Every row gives one point. A path goes straight from each point to the next, and from the last back to the first. The post is the endless flat space through its rows: a point in 2 columns, a line in 3, a plane in 4, and so on, so that a path can go around it. How many times does the path go around the post? Going back the other way cancels.
In the rows, zero is written as 128.

Post (1 x 2)
[[120 116]]
Path (22 x 2)
[[158 109]
 [129  62]
 [108  87]
 [ 98 110]
 [ 98  77]
 [ 97 119]
 [116 140]
 [136 140]
 [163 108]
 [129  88]
 [ 90  93]
 [ 76 115]
 [ 96  89]
 [106  92]
 [ 69 113]
 [114 136]
 [135 146]
 [152 112]
 [143  83]
 [108  75]
 [114  89]
 [133 107]]
Times around: 2

Post (7 x 8)
[[115 111 151 143 185 160  65  99]
 [ 89 139  98 148 139 140  79  69]
 [133 159 154 108  19 147 153 121]
 [156 121 108 117 133 112 145 166]
 [123 115 130 161 119  92 145  77]
 [121 103 102 135  71 112 108 133]
 [130 125 132  84 112  85 106 187]]
Path (22 x 8)
[[141 138 118 140  87 113 127  85]
 [124 141 122 122 128  65  99 149]
 [110 149  80 178 101 111 162 124]
 [100 164 148 130 100 122 169  80]
 [124  74 205  83  84 120 109 113]
 [126 100 170 139 135 148  70  91]
 [130 145 110 152  64 134 104 123]
 [127 185 147 130 103  95  96 124]
 [143 127 126 149  98 130  85  68]
 [124 151  56  96 132 121 124 131]
 [116  93 120 140  96 150 115 119]
 [ 92 141 121 153 128 138  93 117]
 [108 102 113 138 143 136 124 138]
 [128  79 148 100  82 133 124  98]
 [127 154 131  76  85 137  88 129]
 [148 128 161 151 114 108  84  99]
 [102 182 111 140  93 158  85 141]
 [ 68 102 145 159 113  87 105  65]
 [118 141 148  98 156 124 135 116]
 [132 141  74 101 120 158  76 142]
 [138 146 147 145 106  64 117  70]
 [138 113 111 162 152  85 119 100]]
Times around: 2

Post (13 x 14)
[[134 146 143 106 151 106 160 178  74 141 171 144 166 172]
 [197 159 117 105 143 110  97 124 158 135 114  77 125 127]
 [116 124 183 106 136 163 109 129  70 194 159 146  70 127]
 [131 134 101 174 162 132 120 150 124 181 130 148 200 104]
 [148 161 138 124 188  97 150 109 142 122 184  90 201 140]
 [117 167 100  81 134 146 134 121 127 142 146 150 146 149]
 [103  99 150 135  66 162 121 112 204 130 112  64  96 153]
 [153 134 116 200 116  98 111 130  86 135 155 182 147 142]
 [115 140 161 104  90  92 152 149 168 123 122 120 140 124]
 [131 139 121  98  63 112 141  85 125 148  62 120 109 123]
 [150 118 123 129 101 147 166  66 133 139  78 180 180 130]
 [ 88 152 158 174 115 189 123 138  80 115 141 144 122  78]
 [124 129 111 149 165 144 171 133 116 136 110 147  71  89]]
Path (21 x 14)
[[139  98 153 200 102 156 121 117  67 135 174 148 159 117]
 [111 128 107 166 107 121 143 125 143 102 148 130 113 100]
 [107 156 134 139 106 154 158 166 118 117 154 133 185 122]
 [134 175 135 131 109 198 144 107 151 116 118 144 142 127]
 [156 151 159 110 132 139 114 124 113 146 101 135 152 132]
 [ 90 140 134 102  96 147 175 126  88 103  84 153 146 165]
 [109 156 122 128  82 160 153 125 104 132 102 155 143 185]
 [126 170  66 133 118 161 153 126  70 200  90 132 156 126]
 [138 153 133 153  83 167 123 155 150 144 113 141 136 134]
 [155 132 121 184 118 166 152 119 117 134  71 124 122 144]
 [115 149  75 168 128 131 145 116  87 118  95 148 167 142]
 [148 126  88  56 156 155 141  90 154  84 106 132  89 156]
 [105 114 127  64 141 181 138  99 133 145 114 161 123 100]
 [103 106 171  92  61 178 150 140 119 100  62 124 127 156]
 [114 133 125 121 136 116 180 138 140  84  75 187  90  98]
 [146 161 122  98 201 125 150  82  92 126 146 154 137  91]
 [130 129  78 139 118 135 131 139 121 122 107 126  96 109]
 [130 127 134 146 143 178 115 118 101 143 117 136 192 119]
 [124 127  90 181 114  92 164  77 126 125  95 189 124 140]
 [119 166 132 134 151 168 133 100 124 190 132 115 165 141]
 [137 178  56 136 121 105 164 101 103 136 157 130 128 174]]
Times around: 0

Post (17 x 18)
[[154  98  83 123 104 145 128 147 118  84 151 170 171 126 144 146 136  87]
 [110 130 180  79 140 119 101 104 116 155 164  82 143 162 120 166 139 185]
 [156 136 189 113 109 131  62  87  90 164 122  88 158 153 120 149 103 162]
 [140 159 140 105 121 146 130  85 128 124 106 111 112 105 105 117 117 106]
 [131 128 116 118 151 107 125  95 165 101 121 124 154 174 114 149 174 110]
 [135 159 132  94 117  90  52 121  99 135 137  66 132 172 111 142 118 170]
 [142 109 131 119 137 172  97 129  90 122 105  99 129  95 140 111 136 100]
 [133 119  98 157 144 125 155 146 123 135 122 155 139 112 145 132 135  64]
 [155 135 125 111 100 123 124  99  88 121 130  67 148 166  98 114 137 141]
 [153 133 100 129 145 140 137 143 117  93 140 194 129 147  94 109 142  83]
 [137 121  90 100 139 111 138 113 112 121 121 176 139 156 125  93 131  84]
 [136 152 157 115  82 121 102 109  72 107 115 113  98 164 138 129 142 117]
 [125  98 140 141 106 168 141 150 133  94 108 112 142 140 172  78 114 106]
 [124 113  70 151 150 172 144 120 134 106 115 163 139 138 152 139 147 120]
 [157 124  79 126 143 112 105 105 155 145 159 160  85 153  84 124 162 123]
 [141 136 141 151 132 138 125 103 110  85 157 119 135 122 179 101 135 118]
 [133 129 143  91 157 110  96  71 125 149 160  64 119 204  97 168  99 128]]
Path (25 x 18)
[[143  88 132 157 145 174  69 126 131 134 142 107 173 143 137  98 136 124]
 [154 143 116  83 123 151  68 130  85 195 106  80 111 141  87  89 135 140]
 [155 115 112 112 146 130 110 106 111 165 117  69 158 138 124 102 139 109]
 [ 89 119 140  92 175 124 164  86 109 125 183 104 134 138 180 134 129  86]
 [110 103 123 135 175 150 131  96 120  88 150 114 155 139 131  89 148 108]
 [153 118 137  97 145 107 146 108 132 134 108 133 106 165  59  90 146 109]
 [162  84 113 154 113 128  76 179 151 171 111  84 121 104 159  84 110 122]
 [132 156 221  78  81  83 103 144 113 117 122 112 122 181 113  68 168 129]
 [163  90  97 123 139 158  77 104 137 137 134 147 122 128 157 171 138 138]
 [129 150 200  94 111 118 120  42 151  95  64 122 139 154 121 106 128 110]
 [127 142 167 153 125 137 103  76 112 153  77 202 138 137 106 163 142 102]
 [180 134  73 134 172 160 108  88 109 157 163 192 113 167  37 142 124  65]
 [156  45  74 125  97 174  65 174 137 161  79 114 188 114 114 112 131 106]
 [121 103 150 106 135 121  79 178 107 145 137 123 176 142 109 168  60 119]
 [155 130  71 157  94  63 152  99 128 139 128 110 128 206 137 132 156 134]
 [157 138 152 127 114 147 123  66 147 145 126 136  90 149 112 139 149 125]
 [144 147 184 142 155  98 151 132 149  63 153 118 134 124 159  83 150  99]
 [139 122 124 142 138 149 159  99 155  95 143 123  73 140 105 115 138  84]
 [156 129  99 152 142 168  86  99  82 142 138  85 133 118  90 105 102 157]
 [131 129 123 135 139 154 112  87 145 129 161 101 104 144 153 129 150 109]
 [121 161 108 121  74 105 193 124 105 117  94 171 109 172 129  97 162  81]
 [109 168 121 142 111 165 160 125 149  27 145 126 195 142 151  60 200 177]
 [132 139  96  92 139  94  87 129 112 171 154 130 126  90  73 156 121 126]
 [184 160 163  94  92 151 111 100  57 129  79 165  87 159  17 110 127 101]
 [112 137  93 132 115 127  90 101  87 149  73 144 135 131 117 153 124 144]]
Times around: 0
